Rows are points. A path goes straight from each point to the next, and from the last back to the first. The post is the endless flat space through its rows: a point in 2 columns, a line in 3, a plane in 4, and so on, so that a path can go around it. Count how often the path circles the post. Going back the other way cancels.
In the rows, 128 means zero.

Post (2 x 3):
[[147 154  85]
 [101 146 159]]
Path (13 x 3):
[[112 170  46]
 [ 69 156 176]
 [ 86 113 128]
 [126 114 153]
 [160 119 150]
 [105  90 130]
 [119 133  35]
 [ 77 165 136]
 [ 80 102 135]
 [153 131 106]
 [182 154 116]
 [161 109  88]
 [ 74 117 146]]
Times around: 0

Post (8 x 9):
[[121 162 116 103  76  88 177 199  87]
 [135  93 106 134 124 174 147  84 137]
 [158 140 117  65  93  81 143 154 153]
 [160  69 115 162 143 144  74  37 121]
 [115  97 169 152 125 141 108 101 142]
 [200 142 106  36 154 151  70 167 151]
 [137  99  86 166 136 140  81 101 165]
 [108 145 125 113 141  78 178 150 110]]
Path (12 x 9):
[[208 146 126  83 101 135 104 106 126]
 [ 86 150 116 160 165  89 127 108 179]
 [179 153  74 124 141  99 139 143 123]
 [226 113 131  96 187  93  69 140 140]
 [159  88 104 124 101 148  78 174 110]
 [ 85  88 146 150  68 141  72  91  65]
 [120 128 122 140 170 136 105  75 118]
 [130 141 124 156 102 141 113  86 145]
 [147 109  74 132  99 114  95  78 142]
 [118 131 135  73 154 147 127 169 100]
 [139  98 141 112 138  49 144 181 172]
 [155 149  62 166 143 102 164 197 109]]
Times around: 0

Post (13 x 14):
[[116 108 105 180 129 136 170 144  82 162 161 189 106 123]
 [156 123 132 177 158  97 143  84 151  81 146 138  62  73]
 [107 103 135 153 145 118 220 140 168 136 126 130 128  76]
 [133  77 128 106 103 157  77 213  83 106  64  66 171 155]
 [219 105 180 110 116  77  57 195 151 103 146  77 191 180]
 [158 134 154 110 103  98  83 163 130 134 117  10 144 149]
 [ 95 107 158 151  94  99 136  90 120 161 121 210 116 135]
 [132 131 147 132 154  77 149 154 152  82 111 105  67 148]
 [159 149 124 133  71  78 114 134 107  54 105  52 159 164]
 [ 89 108 195 186 106 180 163 151 103 152 157 201 123 138]
 [ 87 140 145  83 101 155 170 145  86 125 151 156 140  76]
 [ 83  94 172 151 175 131 165  99  72 134 154 172 147 123]
 [121 150 125 118 132 166 141 106 125 142 134 167 159 151]]
Path (16 x 14):
[[ 96 127 148 148 185 115 173 132  90 124 142 162 164 110]
 [116 108 172 215 152 139 121 121 130 136 169 138 136 165]
 [132  78 172 115 142  69 176 122 170 111 169 160 144 128]
 [157 121 160 132 137 141 137 129  86 123  95  98 111 140]
 [101  77 165 171 129 144  93 147  62 109  74  65 125 109]
 [103 152 206 198 104 138 142 188 121 142 203 121 148 103]
 [ 83  94 132 159 122 103 202 151 137 159 154 188  84  81]
 [126 118 133  76 143 141 124 123  67  54 123 104 136 163]
 [146 103 135 164 120 135 161 107 121 150 121 163 104  83]
 [114 186 164 181  91 173 154 195 111 164 159 115 134 108]
 [ 83 115 150 159 182 129 119 188  79  83 136 115 109 140]
 [123 196 154 108 137 117 115  96  55 125 139 129 152  85]
 [204  74 160 169 145  82 118 161 190 155  82 143 110 138]
 [153 120 120 152 138 113 179 177  88  72 128  77 102 156]
 [164 129 140 174  69 155 112 196 111 141 119 136 132 111]
 [167 141 159 102 101 121 124 134 150  87  92  94 158  90]]
Times around: 2

Post (17 x 18):
[[ 85 146  80 110 149 118 185 174 138 149 185 128  49 147 139  66 109 128]
 [ 96 142 162 101 171 169  97  96 123 146 148 132 142  54 134  86 131 154]
 [ 86 147 137  66 138 156 141 209 133  93 114 123 176 177 134  88 118 145]
 [109 150  84 160  83 113 181 180 109 132 135 133 111 117  86 109 159 159]
 [ 71  99 148 172 177 114 166 135 128 186 124 134 121  96 136  97 114 177]
 [157  90 123 137 134  91 149 151  68 109 126 180 178 156 147 132 148 158]
 [134 162 113 146 127 172 100  92  79 141  95 105  57 138  85 179  72  66]
 [128  79 106 122 124 155 130 216 125 121 128  98  86 130 142  64 102 172]
 [102 115 152 111 176  89 164 129 110 116 141 137 152 125 182 151 203 123]
 [109 123  97 146 132 192  69  97 174 176  95 193  78 160 133  86 146 152]
 [142  76 151 111 181 141 107 159 132  74 134 210 167 188 143  95 174  54]
 [125  73 100 168 107 130 121  50 115 112  94 159  88  77  73 139  92 203]
 [ 25 142 105 139 119 177 121 149 110 114 195 127  87 136 130 156 135 187]
 [145 174 202 115  94 172  83  87 106 129  95 147 104 177  74 108  92 152]
 [144 147 131 177 122  78 138 110 118 124 141 107 161 181  97 100  99 114]
 [123 159 176 137 182  60 106 152 153 128 139 190 183 141 144 105 173 191]
 [129  97 156  96 130 141 154 160 144 122 151 144 142 104 163 123 110  88]]
Path (20 x 18):
[[ 93  94 143 158 153 119 152 217 109 163 155 114 154 163 178  75 174 121]
 [111  82 100 170  88 160 120 134 148 140 128 161 130  83  88 110 135 167]
 [ 57 101 138 146 185 150 139 151 141 153 157 124  93 171 140 156 163 191]
 [129 149  83 122 199 137 126 128 108 106 163 133 103 103 119  95 127 129]
 [ 97  62 168  93 152 150 168 118 123 120 118 148 110  88 124 110 147 168]
 [189 139 166  83  80 117 109 111  76 118 100 125 139 128  81 112  70 182]
 [ 96 131 113 114 117 131 128 140  94 128 131 127 159 147 118  90  45  94]
 [ 87 136  80 246 127  98 136 112 133 184 107 146 117 197 164 120 162 130]
 [ 95 140 116  96 189 130 174 133  90 133 130 144 114  90 149  92 138 151]
 [107 114 124 118 107 176 190  82 122 193 108 124 104 172 137  97  87 189]
 [134  74 163  90 146 151  90  99 159  99 123 169 173 146  95 135 133 134]
 [ 60 131 103  61 100 141 117 146 136  95 152 157 128 201 167 184 150 139]
 [ 86 130 165 129 128 109  97 217 110 120 164 147 137 174 166  35 141 200]
 [156 130 171 125 135  98 125 130  89 104 114 183 191 108 153 106  91  99]
 [ 79 182 157 113 173 147 108 143 175 208 157  97  81 190 194  41 159  87]
 [ 64 129  69  95  91 146 118 126 140 134 106 150 163 189 108 140 144 197]
 [135 116 170 161  48 128 164 112 115 113 167  94 174 125  74 128 113 196]
 [143 179 167  85 155 130 140 148 153 149 113 197  92 163 154 109  66 193]
 [112 139 113 182 105 113 148 172 169 138  77 171 114 130 146  90 131 172]
 [ 76 150 126  78 163  95 162 156 146 137 104 136 156 151 176  74 124 128]]
Times around: 0

Post (17 x 18):
[[141 130 200 108  84 103 102 137 148 141 103  66 219 169 111 167  56 131]
 [112 135 137 161 105  78  78 108  78 131 160 135  80 116 108  97 182 202]
 [174 143 137 134 118 117  78 162 129  84  88  77 135 131 137  81 174  67]
 [125 117  81 116  75 112 113 200  88 158 148 116 142 102 137  71  94 120]
 [149 104 106  54 106  49 128 139 160 166 130  77 162 113 133 114  75  52]
 [150 124  85 185 101 106 101 103  90 145 130 145 136 123 119 116 134  58]
 [151 137 195 104  86 126  68 120 157  72 190 140  81 131 174 100 108 102]
 [144 133 146 127  97 164  91  89 187  93 151 173 130 134 152  76 193 152]
 [114 112 117 143  91 105 136 155 159 117 148 138  85 146 117 110  68 147]
 [148 115 192 148 107 172 183 127 159  74 128  31 132 121 180 177 132 127]
 [ 84  69 128 168 127  92 135 139 173 131 101  99 125 148 219 142  74 127]
 [120 120 100  69  96  90  81 168 128 107 150 169 124  55  87 122 167 129]
 [121 176 176 182 155 133  56 107 120 174 135  93 144 119  76 140 160  97]
 [108 112 159 125 143 107 159 140 107 128 119 101 173 153 143 126  67 166]
 [101 117 132  22 109 114 143 165 121 142 147  99 146 178 143 203 145 140]
 [138 153 176  55  53 167 184  58 106 144  88 157  69 112 162 149  80 136]
 [129 145 214 140  72 138 175 153  97 163 128 148 136 153 111 142 135 158]]
Path (18 x 18):
[[161 164 165  88 133 140 101 185 148  83 180 104 153 138 124  26  59 162]
 [100 128 179 127 142  98 152 140 150 156 175 118 142 160 157 140 140 133]
 [136  98 112 116  98  40 122 131 181 121 141  92 118  93 123  79  64  56]
 [140 120 177 162 108  99 118 175 129 156  70  59 128 196 106 117  99  73]
 [179 114 157 108  89 130 143 116 118 128 144  60 103  50 131 159 148 110]
 [145 155 152  95 129 119 159 134 156 155 171 149  88 108 145  98  20 121]
 [ 93  83  93 155 136  13 146 115 152  70  85 160 135 136 153 111 110 132]
 [ 79 127 108 180  91 114 102 132 105 168 163 104  96 150 152  77 101  92]
 [108 185 227  84 136 119  90 178 163  72 136  98 153 146  86 134 152  72]
 [119  99 118  97  86 112  78 127  93 113 139 105 142  87  73 166  97  87]
 [ 97  90 114 152 103 126 102 129 138 209 100 127 140 162 150 163 129 124]
 [170 135 115 141  69 133 136 182 128 123 108 129 103 140 142 180 126 111]
 [104 166 203 120 136 104 107 127 156 156 105 161 101 154 167  99  54  96]
 [ 85 107  71 116  70  82 114 146 116 172 144 119 146 103 144 112 141 122]
 [111 100  94 171  90 151 106  91  93 159 132  85 150 150 131  91 123 160]
 [168  92 126 149  97 164 124  95 118 140 153  84 171 163 173 126 125  88]
 [179 125 189 115  99 120  97 116 137  78  76 128  86 158 143 147  73 149]
 [137 117 151 130 135  84 167 171 125 138 179 138 148  64 169  78 112 125]]
Times around: 3

Post (17 x 18):
[[138 134 124 138 131 183 128 135  99  89 168  65 166 159  92 103  92 106]
 [126 120  96 112 117  80 112 198 157 136  95  74 102 133 113 147 153 101]
 [137 141 150 156  87 123 123 111 119  93 163 165 143 143 164 129 101 101]
 [131 128 157 180 123 180 126 147 117 127 122 100 147 137 114 107  96  86]
 [109 127 125  68 159 148 146 133  69 153  86 171  77 149  78 154  71  99]
 [182 125 128 134  81  85  86 154 108 157 141 105 152 172 115 119 109 114]
 [209 138 151 135 147   7 127 233 117 121 153  86  81  95 149 191  46  99]
 [188  72 103 188  93  94 123 106  76 146 132 114 181 108 152 189 185 133]
 [135 112 156  91  97 122 130 154 109 141 121 108 147 138 106 144 159  69]
 [127 149 159 156  70 130 121 118  67 123 123 135 117 161 146 154 166 127]
 [152 161 156 143 151  70  47 128 167  98  86  10 186 147 114 145 108 101]
 [159 120 158 145 124 134 151 121 166 154 137 110  99 138 118 117  86 157]
 [125 100 138  98 101 154  85 119  98 156 113 133 118 129 105 169 103 139]
 [106 119 153 229 114  70 123  91 144 102 145  86 144  90 120 116  72  97]
 [127 187 124 109 118 135 147 172 113 177 140 115 109  97 128 124  56 117]
 [139 130 148 156 109 153 129 153 114  97 136 149 152 129  71 126 148 126]
 [106 117 149 147 170 162 108 152 108 126 166 119 160 171  95 117 106 125]]
Path (17 x 18):
[[148 136 166  64  53  90 139 180 135  85 140 171 158 106  66 158 136  89]
 [171 144  91 110 143  66 120 185  61 139 185  86 132 240 149  86  63 141]
 [162 119 174 203 115  68  80 148 157 120 130 111 140  79  99 120  98 106]
 [151 118  84 138 107 120 141  85  82 121 162 139 112 133 161 138  73 113]
 [146 121 107 133 117  83  98 104 119 123  77  95 102 143 106 107 111 148]
 [126 117 155 148 109 131 118 121 107 117 139  36 142 179 142  97 109 124]
 [137 106 145 172 141 136 119 153  92 161 103 133 110 115 116 113 141 150]
 [169 156 143 155  71 132 116 167 124  92 124  83  70 153 150 123  83  82]
 [130 120 157 118  68  66  94 142 163 134  91 123 124 135 106 178 125  43]
 [162 121 102  99 131 103 173 169 166  80 160 134 160 143  83 134 139 114]
 [114 128 156 161  93  97  98 154  93 115 138 119 146 109 135 143  79 116]
 [139 160 199 149 139 115  83 138  90  92 106  92 114 135 135 124 100  73]
 [199 141 118 203 140 161 154 148 115 122 168 125  89 110 128 126 110 139]
 [134 136 167 155 125 130 110  70 111 140 160 142 210 194 140 118 117  79]
 [161  86 125 192 106 119 172 202 174  96 157 156 151  98  68 114 106 126]
 [151 127 176 133 105 151 138  74 106 130 177  91 153 196 156 149 111 143]
 [133 137 124 126 105 158 140 200 152 125 140 115  57 181 107 145  96 138]]
Times around: 2
